Each row is a point. To make a cloud, some directions were put in groups of two or more. Within a group, all points are equally far from the middle, so they leave a hole (a ring in 2 directions, a hollow ball in 3). The other directions are filled evenly. Then the cloud was stretched, turned, moved and blurred a little. How many holes are there, and how many directions does each take, smallest first?

Cloud (19 x 3):
array([[ 50, -35,  68],
       [ 67, -12,  40],
       [ 63,  -7, -15],
       [ 60,  16, -21],
       [ 28,  46,   8],
       [ 57, -28, -27],
       [ 56, -30, -12],
       [-31, -52,  -5],
       [ -9, -57,  27],
       [ 54,   9, -59],
       [-30,  10, -48],
       [ 33,  33, -46],
       [ 53, -35,  -9],
       [-12, -71, -34],
       [-27,  13,  24],
       [-14, -63,  -5],
       [-13, -68, -21],
       [ 31,  49,  23],
       [ -7, -50,  55]])
Holes: 1 (2)

Cloud, 30 rows:
array([[ 24,  28, -17, -63],
       [-51,  -8,  71,   1],
       [ 18, -49,  37, -41],
       [-11, -54, -42,  24],
       [-42, -19,  70,  15],
       [-21,  60, -28,  32],
       [-24, -41, -15,  50],
       [-69,   9, -36, -12],
       [ -1,  46,  -5, -63],
       [-54,  18,  72,  12],
       [ 56,  12,  37,  22],
       [ 50,  -9, -31,  34],
       [-48,  43, -38, -23],
       [ 52,  29,  33,  27],
       [ 54, -11,  50, -17],
       [ 47,  16,  42, -41],
       [ 40,  -7,  -6, -64],
       [-12, -39,  30,  53],
       [-45, -37,  36, -41],
       [-17,  65,  16,  47],
       [ -5, -57,   3, -52],
       [-23,  60, -17,  40],
       [-48,  43,  69, -14],
       [-59, -32, -21, -33],
       [ 55, -13,  29,  34],
       [ 34,  27, -54,   3],
       [-39,  52, -35,  23],
       [ 18, -52, -53, -12],
       [ 26,  49,  53, -25],
       [-28,  55,  42, -46]])
Holes: 2 (2, 2)

Cloud, 27 rows:
array([[ 17,  24,  47,  51],
       [-60,  11,  -4,   6],
       [ 47, -68,  25,  17],
       [-20, -56, -19, -50],
       [ 70,   1,   3,  25],
       [ 11,  24, -45,  58],
       [ 43,  36,  34,   6],
       [ -3, -18,  55,  69],
       [ -9, -57,  41,  70],
       [ 61, -44,   1,  21],
       [ 36,   4, -61,  27],
       [-50,  -9, -28,  51],
       [-39,  29,  29,  -6],
       [-14, -16,  72,  39],
       [ 62,  -7,  30, -19],
       [ 37,  41,  39,   5],
       [ 15,  -8, -64, -20],
       [ -7, -70,  34,  66],
       [ 61, -43,  29,  -1],
       [ 67, -21, -12,  28],
       [-41, -50,  58, -20],
       [-21, -31,   5,  85],
       [-47,  11,  41,  -4],
       [ 19,  18,  26,  73],
       [ 46, -68,  30,  15],
       [-41,  33,  13,  -6],
       [-67, -12,  11,   1]])
Holes: 2 (2, 2)

Cloud (51 x 6):
array([[  20,    9,   39,   61,  -10,   98],
       [ -22,  -59,   21,    2,  -25,   68],
       [  43,  -36,   27,   31,   27,  -30],
       [  36,    8,   91,  -60,  -21,   38],
       [ -30,   24,   33,  -16,   12,  -60],
       [ -36,   29,   33,  -23,   75,  -26],
       [  70,   33,   65,    0,   -2,   -4],
       [ -24,   81,   -3,    4,   40,   59],
       [  -3,   54,  -13,  -31,   40,  -44],
       [ -38,   61,    2,   21,   14,   94],
       [ -19,  -15,   18,    3,   49,   16],
       [  65,  -24,  -12,   30,   14,   50],
       [  69,   27,  -42,  -19,   16,   49],
       [   1,   17,   61,  -61,  -33,   57],
       [ -15,   23,  -16,  -31,   25,   -9],
       [  -7,   16,   46,   78,    1,   51],
       [ -34,  -25,   22,   -3,   36,   66],
       [   7,  -33,  -37,    4,   72,   33],
       [ -19,   -6,  -10,   -4,  117,  -14],
       [  22,  -12,  -28,    2,    5,  -36],
       [ -22,   -8,   -3,  -10,  -71,   14],
       [ -75,  -20,  -34,   16,  -47,   24],
       [  73,   47,  -47,  -11,   -5,   30],
       [  -1,   -8,   39,  -36, -107,   46],
       [  35,   15,   43,  -14,    4,  -14],
       [ -19,   11,   41,  -60,    3,   15],
       [  -1,  -39,   23,   33,    3,   -5],
       [ -55,  -17,  -17,  -32,   -5,  -25],
       [ -25,   29,   36,  -91,   28,   44],
       [  25,  -19,   79,   -6,  -71,  -11],
       [ -53,   16,  -58,   17,  -21,    6],
       [  13,   11,  -73,  -38,  -28,    1],
       [  57,   50,  -34,   -8,  -53,   -5],
       [ -61,  -19,   27,   27,  -27,  -20],
       [ -55,  -24,  -45,  -13,  -39,  -18],
       [  71,   -9,  -23,    3,    7,   43],
       [ -10,   17,  -33,  -35,   42,   60],
       [ -56,   -1,   64,   -1,   37,   57],
       [  29,  -11,   68,   -4,    2,  -16],
       [ -30,  -43,   87,   37,  -11,    2],
       [ -50,  -12,   21,   51,   29,    3],
       [  52,   71,   -2,   12,  -22,  -80],
       [ -57,   43,   28,  -61,  -38,    0],
       [ -36,   28,  -54,   -9,   14,   47],
       [  19,  -27,   53,   51,  -20,   42],
       [  16,  -37,   56,  -25,  -68,  -11],
       [   3,  -66,   87,   44,  -50,   -5],
       [ -29,  -12,   -2,  -25,  -47,   41],
       [  59,  -51,    3,   69,   37,    4],
       [  -6,  -13,   -4,  -46,  -21,   24],
       [ -39,   84,   45,   -1,  -33,   18]])
Holes: 0

Cloud (72 x 8):
array([[ -24,   67,    7,    2,  -75,   26,   38,   31],
       [  14,   29,  -60,    9,   35,   11,   21,   72],
       [  59,   23,    7,  -36,  -76,  -35,   14,   43],
       [ -25,   90,  -48,  -26,   58,   28,   51,   17],
       [ -58,   36,    2,   -7,   51,   21,   -2,  -35],
       [ -33,   36,    2,   61,   18,   36,   51,  -11],
       [  47,   36,  -69,    6,   49,   26,   10,  -26],
       [ -23,  -36,    6,  -33,   60,   -4,   39,  -26],
       [  17,   36,   37,   50,   27,   31,   24,   49],
       [  17,   23,   57,   21,  -28,   29,  -26,   20],
       [  54,   82,   46,   14,   52,   -2,   41,   52],
       [ -68,   68,   10,   -6,   34,    3,  -13,   -4],
       [  12,   75,  -41,   12,   49,   -5,  -32,   11],
       [  24,   85,  -15,  -58,  -29,   37,  -25,  -19],
       [  -7,   27,   36,    5,  -24,  -26,   69,  -49],
       [ -17,   31,   29,  -25,   22,  -41,  -14, -101],
       [  19,   46,   13,  -85,   16,    3,    0,  -68],
       [ -15,  -39,   -9,   -9,  -27,  -40,   -8,  -36],
       [  70,  -21,   10,  -45,  -64,  -11,   11,  -16],
       [  37,  106,  -19,   -9,   42,   33,   50,   36],
       [  48,    5,  -26,  -21,   12,  -56,  -24,  -59],
       [ -21,   51,  -63,   13,   38,   -9,   24,  -56],
       [ -55,   59,   33,   26,    1,   16,    6,   34],
       [ -19,   20,   12,   10,   30,    3,  -37,   44],
       [ -43,   -1,  -48,   37,   33,   19,   39,  -44],
       [   8,   90,  -28,   26,    2,  -19,  -46,  -12],
       [  25,   46,  -16,  -42,   -8,  -85,  -43,  -10],
       [  -5,   15,   20,    3,   45,   -9,  -34,   32],
       [  18,   27,    6,  -78,    1,   -9,   35,  -84],
       [   8,   37,   61,   29,   37,    1,   40,   62],
       [ -27,  -20,  -26,  -10,   -6,  -45,   19,    5],
       [  28,   89,   55,  -48,  -32,   19,  -11,  -40],
       [  59,   88,  -22,  -15,  -65,    4,   -5,   45],
       [  56,   92,  -29,   17,   27,   33,   59,   21],
       [ -44,   10,   13,   33,   58,   39,   20,  -42],
       [  -3,   87,   -3,   27,  -24,  -32,   60,  -16],
       [  13,   46,  -57,    3,   80,   40,   17,  -69],
       [ -51,   16,    4,  -76,  -13,  -47,   16,   11],
       [ -14,   42,    1,   48,  -33,    9,   68,   55],
       [   0,   72,  -12,    6,  -21,   -9,   95,   -8],
       [ -25,   77,   15,   -4,   25,  -83,   20,  -27],
       [ -36,   19,   51,  -17,  -23,  -16,  -64,   29],
       [ -27,  -30,   -9,   21,   19,  -29,   43,  -71],
       [  34,   84,   -5,  -26,  -39,   50,    6,  -38],
       [   6,   72,   19,   18,   53,   10,  -21,  -68],
       [   5,   51,  -23,  -46,   47,   40,   -7,  -67],
       [  68,  -15,  -15,  -33,  -36,  -14,   27,   -5],
       [ -21,   88,   24,   19,   74,   -2,   13,  -33],
       [  77,   36,   -6,   38,  -54,   17,   10,   -1],
       [ -20,   88,  -11,   44,   -8,  -15,   51,  -13],
       [  19,  -13,   13,  -36,   20,   -8,   81,   31],
       [  22,   -4,   52,    7,  -51,  -51,  -17,   -3],
       [  46,   37,  -13,   28,  -14,  -63,  -24,  -41],
       [ -56,   63,   43,  -21,    2,  -10,  -37,  -29],
       [  50,   58,   15,  -48,   37,    6,   14,   45],
       [ -31,   26,   -1,   44,  -45,  -21,   25,   16],
       [ -11,   26,   -1,   57,  -35,  -12,   38,   40],
       [  46,   18,  -58,   -7,   -6,   20,   -3,   20],
       [ -36,   22,  -18,  -27,   48,   59,   59,   16],
       [  60,   35,   51,  -10,  -39,   41,  -22,   19],
       [  66,   27,   14,   -1,  -48,  -33,   41,   35],
       [ -12,   27,   17,   23,  -94,  -24,   11,   28],
       [  61,   79,   33,   -3,   31,  -50,   66,   32],
       [  18,   69,   63,  -54,  -42,  -14,   11,  -57],
       [  35,   63,   47,   14,   62,  -17,   41,  -72],
       [  38,   12,   -1,   18,  -81,   27,   26,   28],
       [ -31,    3,    1,  -53,   -6,   50,   -6,    6],
       [ -18,  -25,    1,  -42,   -6,   53,  -33,  -27],
       [  -4,   31,   11,  -76,   17,   -8,  -40,  -97],
       [  47,   69,   49,   16,   48,    4,    9,  -57],
       [ -31,   -1,   59,    1,    7,    7,  -10,  -46],
       [  34,   59,   32,   21,   83,  -41,    9,  -28]])
Holes: 3 (2, 2, 2)

Cloud, 100 rows:
array([[  22,   -1,   26,  -87,  -11,  -42,  -74,   -2,  -50],
       [  47,   12,  -12,   56,   19,   73,   49,  -44,    4],
       [ -12,  -36,   74,   47,   20,  -36,   26,  -57,   38],
       [   2,   24,   38,   17,   -6,  -51,  -42,   62,   46],
       [  54,  -31,   48,  -50,    6,  -41,   38,   16,   32],
       [  28,  -39,  -36,   31,  -45,   11,   34,  -50,   -7],
       [ -54,    4,   19,   52,    2,   72,   31,   51,   22],
       [ -60,  -50,  -17,   43,   40,   41,  -33,  -15,  -13],
       [   5,  -51,  -37,  -33,   18,   73,   -3,   15,  -14],
       [  -9,   53,    6,  -41,  -11,   59,   -3,  -47,  -28],
       [  -9,   25,   23,  -11,   68,  -13,   60,   39,  -17],
       [  33,  -43,   49,  -13,   45,  -61,   30,   12,   -4],
       [ -52,   -5,   -5,   26,   65,  -40,   17,  -54,   -7],
       [ -39,  -18,  -29,   -5,  -68,   31,  -12,  -47,   36],
       [  10,   32,   70,  -15,  -53,   47,   31,  -22,   33],
       [  19,   31, -108,  -35,  -14,  -23,   -8,  -48,  -33],
       [ -21,   40,    7,   44,   21,    5,  -62,  -35,    3],
       [ -86,   -6,   62,  -39,   32,  -21,   25,  -60,   17],
       [  39,   45,   -5,  -25,  -32,   62,   21,  -25,   -2],
       [ -89,   26,    6,  -52,   -1,   19,  -22,  -38,  -27],
       [  -8,    3,  -67,    4,   -2,   47,    2,   48,  -41],
       [  24,    5,    9,  -45,  -23,  -54,  -87,  -45,   29],
       [  28,  -29,   38,  -36,  -42,   13,  -44,   55,   55],
       [   2,  -14,  -19,  -21,   20, -111,  -11,    8,  -18],
       [  13,   36,  -36,  -54,   74,  -48,  -29,   42,  -14],
       [  25,   61,   46,  -33,   44,  -21,   51,  -62,   49],
       [  13,   -2,   35,  -50,  -47,   12,  -35,  -86,  -29],
       [  -9,    2,   -1,   43,   15,   72,   72,   24,  -10],
       [   7,   39,  -52,  -28,   64,  -67,    2,   -5,  -12],
       [  13,   40,   -3,   20,   43,  -54,  -54,   29,  -38],
       [  -6,  -15,   67,  -50,  -44,  -23,  -17,   62,   41],
       [  46,  -28,   12,  -33,   42,  -66,   28,  -61,   18],
       [ -40,    8,   76,   -8,  -37,  -59,   14,  -32,    2],
       [ -22,  -41,   93,   11,   20,  -11,  -29,    1,   40],
       [ -27,  -13,    3,  -33,   37,   -4,   -8,  -86,   56],
       [ -35,  -52,  -21,   18,  -17,   17,  -44,    9,  -57],
       [  25,  -23,   52,  -57,  -31,   30,   -9,    0,  -59],
       [  -2,   -6,  -10,   -8,  -22,  -74,  -53,   -1,  -67],
       [ -25,  -33,    1,   22,   49,  -31,    9,  -81,  -37],
       [ -82,   19,   33,  -43,   45,   44,  -22,  -59,  -31],
       [  14,    2,  -62,  -27,  -63,  -55,   49,    2,  -13],
       [ -19,   65,  -42,    3,   -4,   -2,  -60,  -68,   37],
       [ -55,   37,  -32,   -4,   21,  -77,   21,   22,    6],
       [ -26,   13,  -63,   19,   -5,  -60,    7,   -6,   78],
       [  27,   19,   22,   31,    0,  -81,  -26,   27,   31],
       [   0,  -11,  -43,  -38,   37,    9,   -5,  -65,  -41],
       [  18,  -17,   42,  -73,  -16,  -37,   33,    0,  -35],
       [  66,  -24,  -22,  -13,    5,  -40,  -20,  -75,  -18],
       [ -47,  -13,   13,  -30,  -24,   -5,   35,   -8,   76],
       [  13,  -17,   18,   53,  -61,   22,  -23,  -47,   24],
       [  24,   38,   12,  -18,   62,    2,  -17,  -27,  -56],
       [ -21,   19,    7,  -32,   64,   32,  -51,  -14,   25],
       [ -37,   10,   -8,  -70,  -48,   17,   33,  -52,    4],
       [ -16,   13,  -21,   64,    3,   39,   77,  -14,   42],
       [  50,  -35,  -22,   46,  -34,   -6,   -1,  -49,    3],
       [  35,   -8,   57,   -3,   41,  -40,   -8,  -34,  -64],
       [   4,   21,   34,   -1,  -39,    1,  -38,   80,   60],
       [ -68,  -24,   28,  -14,   47,  -13,  -17,  -37,   44],
       [  28,  -19,  -19,  -65,   -2,  -78,   36,   52,   15],
       [   0,   39,  -43,  -46,  -39,   52,   10,    4,   34],
       [  25,   71,  -13,   -7,   27,  -63,    4,  -20,  -44],
       [   3,    2,  -12,  -60,  -19,  -53,  -59,  -93,   18],
       [  -5,   -5,   -8,  -90,   -1,  -46,   33,   30,   38],
       [ -52,  -14,   62,  -76,   21,  -13,   39,  -44,    0],
       [ -10,  -27,  -34,   14,   55,  -51,   14,    5,   23],
       [ -23,   84,  -41,  -48,    9,  -52,  -45,  -74,   31],
       [ -38,  -64,   37,   42,  -19,   41,   26,  -15,   44],
       [  -6,  -11,  -36,   25,   50,  -48,   24,  -91,    2],
       [  73,  -50,  -10,  -19,   13,   -9,  -53,   26,  -12],
       [ -56,  -32,    9,  -19,  -36,   64,  -18,  -68,   -2],
       [ -25,  -32,  -36,  -56,    5,   67,  -50,    8,   -5],
       [  53,  -32,  -65,  -33,  -28,  -11,   30,    9,   40],
       [ -38,  -36,   23,  -38,   65,   29,  -20,  -54,   30],
       [ -35,   -9,  100,  -54,  -21,  -18,   26,  -46,    1],
       [ -44,   62,  -17,   11,  -30,  -13,   -1,   51,  -32],
       [  -9,  -15,  -44,  -62,  -65,   21,  -10,    7,   44],
       [ -81,   13,   -2,   17,   59,  -22,  -17,  -23,  -29],
       [  70,  -58,   -2,    6,    5,   -9,   -3,   30,   16],
       [ -12,   46,   -8,   51,   45,  -14,  -19,  -55,  -26],
       [  76,  -10,   66,   -1,    0,   30,   44,  -73,   61],
       [ -10,  -59,   55,  -59,   83,   -8,   11,   -3,    6],
       [ -31,   -2,  -52,  -31,    0,  -23,  -57,  -19,   66],
       [ -13,   55,  -69,   38,    0,  -12,  -43,  -33,  -25],
       [ -29,   47,   43,   22,    1,  -34,    9,   56,   18],
       [   9,  -21,   19,  -24,   63,  -10,   96,  -52,   44],
       [  37,  -21,   37,  -36,  -30,  -18,  -15,   -6,   74],
       [  51,  -15,  -19,  -53,   13,  -55,  -23,  -83,    9],
       [  58,   45,  -33,   64,  -13,  -34,   12,  -21,   56],
       [ -33,   13,   32,  -78,  -31,  -79,  -28,  -35,    5],
       [  60,  -15,    7,  -10,  -30,  -66,   28,   66,   16],
       [ -57,   34,    0,   -5,   27,   39,  -76,  -24,  -10],
       [  48,  -51,   36,   59,  -10,   37,   22,    3,    3],
       [ -69,   22,  -32,   -6,   12,  -18,   -2,   40,  -61],
       [ -21,  -39,   -4,  -49,   18,    9,  -62,  -37,   22],
       [ -45,   19,   33,   34,   13,   56,   44,  -24,   77],
       [  38,   18,  -39,    3,   69,    4,   23,  -50,   28],
       [  32,  -43,  -12,  -32,  -19,   41,    9,  -74,  -15],
       [  81,  -20,    7,  -21,  -23,   39,  -32,   21,    3],
       [-115,    6,   23,  -14,   13,   21,  -13,  -16,  -43],
       [ -30,   22,   -6,  -75,    0,  -85,   -8,  -65,   44]])
Holes: 3 (2, 2, 3)
